Rows are points. Any point is a mix of the corners, with weights that add up to 1. It lies inside the corners' shape when no weight is negative. Is each point inside? If not, which corners have a negative weight?
In the rows, zero is written as 128.

Corners:
(1): [185  79]
(2): [ 65 108]
(3): [180 144]
Points:
[175 140] -> inside
[132 117] -> inside
[175  72] -> outside (3)
[121 134] -> outside (1)
[176 140] -> inside
[194 107] -> outside (2)
[ 75 120] -> outside (1)
[89 96] -> outside (3)
[140  95] -> inside

Corners:
(1): [180 112  98  82]
(2): [131 138 108  97]
(3): [137 134 101 186]
(4): [146 105  88 123]
(5): [ 82 136 166 230]
Points:
[119 126 129 191] -> outside (2)
[ 95 147 144 211] -> outside (1, 4)
[ 91 134 156 214] -> inside
[137 133  94 108] -> outside (1, 5)

Corners:
(1): [ 58 107 117 139 130 119]
(2): [106  64 116  69 143 132]
(3): [210  76 130  81  72  49]
(4): [164 198 115 168 170 206]
(5): [158  85 171 122  96  89]
(6): [103 165  56 156 167 249]
(7): [156  59 149 148  92  45]
Points:
[145 113 131 123 125 126] -> inside
[147 108 110 117 114 122] -> inside
[ 80 106 119 134 128 120] -> inside
[104 113 119 131 129 125] -> inside
[149 100 149 131 111 107] -> inside
[133  77 138 125 105  94] -> outside (4)
[172  68 148  94 105  75] -> outside (1, 6)
[109 110 116 155 139 132] -> outside (3, 5)

Corners:
(1): [153  55 101 102 162  81   7  54  90]
(2): [ 47 124  95 113  41  98 154 133 155]
(3): [137 178 186 238 198 132 157 175  77]
(4): [159 101 116 130 102 141 136  79 130]
(5): [181  64 124 129 112 110  95 125  83]
(6): [162  76 185 123  70 133 122 109 156]
(7): [129  95 173  72  98  60 129  98 115]
(8): [ 46 167  89  95 111  34 181 187 165]
(9): [136 196  92 172 160 206 166 192 107]
(10): [191 239 128 177 152 156 145 131 162]
Points:
[118 187 124 144 146  93 180 175 134] -> outside (1, 2, 6)
[138 139 129 147 148 115 121 132 104] -> outside (6)
[146 148 126 167 145 136 127 134 116] -> outside (7)
[138 131 137 156 133 110 118 125 124] -> outside (7, 9)
[149 133 130 140 140 116 124 128 117] -> outside (2)
[127 134 115 137 140 110  95 125 132] -> outside (4, 5, 7)
[147  89 124 121 126  95  76  84 102] -> outside (6, 8, 9)
[ 96 175 143 143 113 116 175 169 139] -> outside (1, 4, 5)
[159 103 159 163 142 132 121 140 105] -> outside (2, 7, 10)

Corners:
(1): [140 153 133  95 122 189 111 165 207 103  65]
(2): [124 110 112 132 104 148 108 154 121 127 154]
(3): [114 157 124  95 152 151 113 106 118  90 157]
(4): [193 119 155 112 117  60 209 131  92 116 172]
(5): [161 166 140 172 142  85 122 144  96 114 180]
(6): [117 130 148 157 101 168 134 150 159 107 139]
(7): [103 119 138 131 153  91 105 134  90 153 174]
(8): [142 138 140 110 119 165 116 104 109 122   7]
(9): [129 124 167  97 134 135 111  86 110 119 186]
(10): [127 103 128 168 156 171 113 136 112 147 174]
(11): [132 142 123 113 110 176 147  44 134 149 183]
(12): [121 130 144 116 118 167 116 147  99 152 156]
Points:
[136 143 136 112 122 167 119 146 167 112 105] -> inside
[152 126 145 119 125 106 155 125 105 128 163] -> inside
[134 134 136 129 116 161 125 133 135 115 125] -> outside (7)
[126 128 136 134 130 163 108 133 134 131 122] -> outside (3, 4)
[135 132 134 142 126 127 126 152 122 114 125] -> outside (9, 11, 12)
[130 120 124 127 117 141 119 140 119 125 152] -> inside
[133 132 145 137 130 119 140 115 110 129 192] -> outside (1, 2, 8)
[123 129 139 132 127 153 102 126 137 123 136] -> outside (3, 4, 12)

Corners:
(1): [ 70 163 138 113  96  98  73 144 147 133  79 142 134 128]
(2): [124 159 135 117  83 221 120 134 135 109 114 191 125 122]
(3): [110 147 100 120  66 161 104 124 167 107 135 136 147  97]
(4): [140 161 201 142 221 164  88  90 155  87  98  41 175 120]
(5): [111 110 147 130 138 119 161 182 151 116  68  83 116 132]
(6): [121 143 142 105 138 158  93  82 135  98  86 153  93 113]
(7): [135 177 118 138 183 109 174 124  91 122  69 102 176 180]
(8): [ 96 128 149 177 130 122 113  45 171 160 126 153 205  96]
(9): [ 93 166 159 152 163 141 159  64  84 236 158 176 141  75]
(10): [152  66  94 150 112 202 118  83  20 117 126 103 124 118]
(11): [ 77 115 106  62  68 109 223  65   7 234 163 144 109 154]
(12): [155 114 133  99 143 119 153 139 180 200 124 170 143 147]
(13): [ 13  44 103 201  91 145  87 134 159 139 205 155 112 120]
(14): [162 118 178 141 180  72 166 164  99  17  69  52 179 106]
(15): [103 226 133 163  80 140 148  70  51 121 152 138 116 185]
Points:
[106 124 140 137 131 133 139 137 132 125 103 111 126 130] -> inside
[131 159 157 147 131 147 122 105 147 136 113 138 165 108] -> outside (6, 7, 11, 13)
[116 133 135 131 138 133 132 112 126 134 106 128 149 124] -> outside (15)
[105  96 133 121 115 144 127 117 126 134 125 122 130 117] -> outside (7, 9, 15)
[120 120 135 130 127 140 143 132 115 122 103 115 133 127] -> inside
[105 141 140 138 129 130 119 107 136 137 112 133 154 122] -> inside
[127 141 147 120 143 153 128 106 145 150 100 135 150 118] -> outside (13, 14, 15)

Corners:
(1): [125 143 109  93  80  80 146  88 118 105  97 115 144 130  70 143 144 116]
(2): [111 158 135  87 181 155 134 121 184  89 130 150 154  86 137 136 157 136]
(3): [128 144 114  86 177 136 144 105 189 154 124  88 145  87 142 135  93 133]
(4): [ 97 135 142  89 150 140 137  99 136 157 171 147 120 148 108 166  81 139]
(5): [101 131 146 196 170  91 151 144 107 111 101 124  89 153 152 132 137 120]
(6): [160 148 135 249 148 143 116 152 136 122 117 139 105 135 176 120 143 132]
(7): [147 131 160  89 140 117 121 102 142 153 101 143 151 115 108  88 140  68]
(8): [144  34 114 240 134 187 172 170 187 108  83 108 111 123 103  52  51 142]
(9): [116 136 123 160  80 133 134 119 154 151 109 115 115 138 148 147 140  91]
(10): [101  69  39  89 143 119 113 136 113 121  80 155 105  98 137 155 152 104]
(11): [127 136 168  73 189 106 140  76 147 134 147 120 109 156 116 144 159 138]
(12): [117 160 159  93 112 122  69 107 109 149 108 103  66 140 155 161 143  78]
(13): [157 130 159 110 106 149  79 132 156 157  79 134 148 158 169 112 158 118]
(14): [138 133 140 137 164 125 153  91 121 158  83 129 120  59 180  29 117 148]
(15): [120 107 129 139 123 163 112 134 118 156 114  99 137 144 145 123 174 127]
(16): [130 153  96 145 149 163 160 135 183 143  86 139 144 107 129  55  88 117]
(17): [118 140 161  88 169 150 139  50 128  99  94 119 146 117 153 156 122 133]
(18): [145 109 113 115 111 141 151 153 109 148 101 124 100 142 178 131 139  96]
(19): [140 125 159  87  88 167 132 103 117 160  72 146 140 109 107 173 148 126]
Points:
[127 121 124 122 129 134 126 120 141 140 100 131 125 123 139 123 135 109] -> inside
[133 121 129 134 131 134 142 114 130 139 101 125 124 126 142 120 126 122] -> outside (2, 12)
[119 129 136 125 133 124 125 111 113 140 104 121 110 137 149 152 143 123] -> outside (2, 7, 8, 16)
[134 117 127 141 137 138 144 138 142 132 107 142 130 142 116 117 137 123] -> outside (3, 9, 12, 14, 17)
[134 140 136  74 120 137 112  97 127 148  92 141 138  97 151 143 148 115] -> outside (5, 8, 11, 15, 16)
[118 132 137 128 151 126 131 120 135 125 110 127 115 128 140 132 140 119] -> inside
[128 118 127 119 144 136 133 120 136 134 101 129 123 120 136 121 128 117] -> outside (9)

Corners:
(1): [135 111 193 180 169  88  93  95 124  93  45  64  82 122  69 148  58 142
 161 155]
(2): [110 213 106  92 115 192 147 152 182 122 134  68 136 147 199 149 155 170
 145 213]
(3): [115 172 179 161 113 190 110 112  75  80 132 112 112 120  86 123 177  88
  64  85]
(4): [197 134 112 159  99 177 119 167 175 118 161 173 177 154  59 130 218 194
  88 165]
(5): [ 79 166 110  56 190 178 161 140  98 117 152 103 165 114 200 116 185 192
 160 135]
(6): [ 72 113 123  92 160 182 158 113  85 171 123 144  72 111 186 122 103 177
 199 134]
(7): [158 180 135 127  98  63 106 141  53  78 113 114 152 101  97 171 142  91
 165  60]
(8): [111 156 165 156  89  64 170 101  43  93 111 171  88 129 175 105 104  74
 181 182]
(9): [ 84  78 112  14 106  85  88 104 176 139 192 198 178 135 121 146 213 212
  47 149]
(10): [136 147 107  92 178 196 100  90 121 138 149 147 109  56  69 147  91 172
  69 139]
(11): [199 154 146 188 150 202 179 156 158 106 134 166  76 159 147  99 148  96
 179  87]
(12): [180  87  37 113  71 102 119  85 207  89 194 121 168 109 131 112 231 162
 143 106]
(13): [173 173 100  98 209 187  81 151 126  60  37 149 171 190  61 133 107 185
 117  54]
(14): [107  96 111 186 110 118 125 149 102 174 190  95  54 197 174 108  77  91
 143 199]
(15): [157 186 147 191 220 232  94 105 124 179 137  54 127 147 105  63 103  90
  80  65]
(16): [174  91  89 158 140 105 112  55 182 136  48  55 134 100 154 129 159 140
  13  51]
(17): [ 60 125  74 145 128  61  76 157  88  36 102 114 206  99  48  71 161  98
 144  49]
(18): [223 126  71  61 166 185  58 126 201 147 140  77 212 134 139 119 178 176
 108 174]
(19): [119 100 130 135 103 118 150 156 132 140 144  71 127 165  74 135  76  92
 136 157]
(20): [176 159 137 181 136 227 153  99 169 159 161 181  98 191 163 179 185 109
 135 182]
(21): [147 120 189 121  79  73  99 126 145  56 153  45 184  93 166 151  78 148
 102  82]
Points:
[135 134 121 116 132 146 128 125 135 114 142 117 140 126 142 125 149 152
 134 125] -> inside
[125 141 118 117 131 126 111 123 122 107 130 123 142 118 111 130 141 139
 122 121] -> inside
[145 128 122 141 141 145 116 130 130 119 132 113 136 145 121 125 149 131
 128 108] -> outside (2, 8, 10)
[123 132 130 126 133 140 126 119 124 119 135 123 126 125 133 125 134 142
 124 118] -> outside (18)
[152 133 110 128 136 134 108 116 153 111 114 115 150 124 108 126 140 147
 123 120] -> outside (3, 5, 14)
[142 133 122 133 140 139 105 115 154 106 126 114 154 145 138 109 168 146
 108 131] -> outside (6, 7, 10, 19)
[139 152 138 131 150 147 115 116 133 108 108 104 139 129 114 136 128 123
 112 116] -> outside (4, 6, 12, 14)
[141 133 112 117 139 145 111 124 141 117 133 108 148 128 120 129 151 148
 116 117] -> outside (8)

Corners:
(1): [138 144 142 153 133 141 137 124 133 118 139  99 150 155 107 140  89  99
 109 120]
(2): [155 129 130 111 110 141 147 120 179 116  90 151 128 143 111 136 120 101
 141 138]
(3): [110 155 167  69 131 147 147 135 115 109 198 139 104 118 155 127 105 128
 144 118]
(4): [146 140 119 166  72 157 116 140  98 120 135 148 121 151 141 121 116 173
 142 109]
(5): [142 142  96  78 132 144 140 128 137 120  78 149 156  89  65 159 113 101
 119 107]
(6): [137 141 141 114 151 105 116 117 112 148 106 122 143 149 144 141 119 165
 130 121]
(7): [126 114 140 135 151 123 108 115 172 111 101 131 158  92 131 117 141 150
 124 122]
(8): [147  85 111 151 133 148 102 128 131 139 111 131 128 141 101 146 145  97
 114 114]
(9): [135 125 143 150 127 147 111 156 113 123 155 116 136 137 146 129 149 126
 118 157]
(10): [114 132 142 181 147 154 131 123  92 126 149 138 156 148 155 145 150 118
 145 118]
(11): [148  75 146 117  98  65 102 122 157  98  87 126 144 133  94 127 138 117
 133 142]
(12): [134  95  83 149 120 158 113 122 123 109 108 151 155 154 143 137 136 159
 143 132]
(13): [140 115 137 124 120 148 134 120 107  88 110 129 108 112 128 151 116 107
 126 137]
(14): [129 111 131 151 124 133 141 119 118 133 122 137 151 142 102 122 103 107
 118 183]
(15): [126 151 133 177 132 149 121 154 111 119 138 113 128 159 126  39 128 108
 138 124]
(16): [135 146 105 127 137 115 137 142 158 121 126 145 103 122 134 120  84 103
 152 125]
(17): [109 135 123  89  96 127 155 126 114 145 110 133 141 128 128 154 140 114
 108 132]
(18): [ 96  79 119 158 143 146 119 154 128 125  96 144 164 147  97 143 130 124
 133 112]
(19): [140 131 127 157 110 146 106 135 146 120 101  92 145 148 117 146 141 152
 195 134]
(20): [140 108 150 132 142 139 226 154  89 150 249 126 155 159 149 154  99 124
 124 121]
(21): [141 140 109 157 109 143 151 143  96 106 148 128  83 150 125 143 111 156
 133 112]
Points:
[129 125 128 131 123 137 133 135 125 127 128 136 140 139 122 133 122 125
 125 124] -> outside (13, 19)
[129 125 126 153 125 146 125 133 113 129 126 128 142 143 139 132 124 137
 136 128] -> outside (2, 3, 5, 11, 21)
[138 106 129 146 139 133 138 136 139 123 125 125 142 133 103 138 121  99
 127 128] -> outside (3, 4, 6, 12, 17)
[129 124 130 142 127 134 131 134 130 125 135 132 134 141 132 137 120 128
 137 131] -> outside (5, 13, 15)
[124 119 128 137 129 138 140 132 132 114 123 132 140 134 116 133 116 115
 138 131] -> outside (4, 6, 8, 9)
[134 128 134 119 127 130 134 129 129 119 131 132 129 129 130 129 125 121
 136 138] -> outside (1, 4, 18)
